Each point is reached from the start by the listed moves, each made once or not at all, plus a little noise. Say if it took an odd or an even number of moves. Then give how often each move was made.

Moves:
(1): 45  -20
(2): 19  49
Start: 0  5
Points:
60  37 => even (1, 1)
-1  3 => even (0, 0)
15  53 => odd (0, 1)

Moves:
(1): 37  -5  12  -10  2  7  4  -1  1  3  -3  -5
(2): -4  43  7  -3  12  -3  5  0  1  -3  7  3
(3): -10  -12  46  4  9  -9  3  5  1  -10  -14  2
(4): 6  0  5  28  4  -1  -1  -6  -1  1  9  -9
(5): -1  -4  -12  1  32  8  -2  -1  7  5  -10  2
(6): -8  6  7  3  -5  26  1  8  0  1  0  -2
(7): -4  1  -1  -4  4  -1  33  1  3  0  0  0
(8): 3  0  -3  0  2  -7  0  47  -2  6  8  -7
(9): 0  -4  -2  2  1  -1  -2  0  49  -8  1  0
Start: 4  -5  -12  -6  -7  6  -3  -8  1  16  8  -4
Points:
-5  -10  42  30  3  15  -1  46  -1  13  12  -19 => even (0, 0, 1, 1, 0, 1, 0, 1, 0)
1  40  1  24  7  21  0  41  48  14  33  -18 => odd (0, 1, 0, 1, 0, 1, 0, 1, 1)
-1  30  -24  -10  44  3  29  38  60  17  15  -6 => odd (0, 1, 0, 0, 1, 0, 1, 1, 1)
26  40  13  -21  5  35  40  0  6  17  12  -8 => even (1, 1, 0, 0, 0, 1, 1, 0, 0)
4  -5  -12  -6  -8  6  -3  -8  1  16  8  -4 => even (0, 0, 0, 0, 0, 0, 0, 0, 0)
-10  -18  27  29  40  22  27  45  58  11  3  -17 => odd (0, 0, 1, 1, 1, 1, 1, 1, 1)
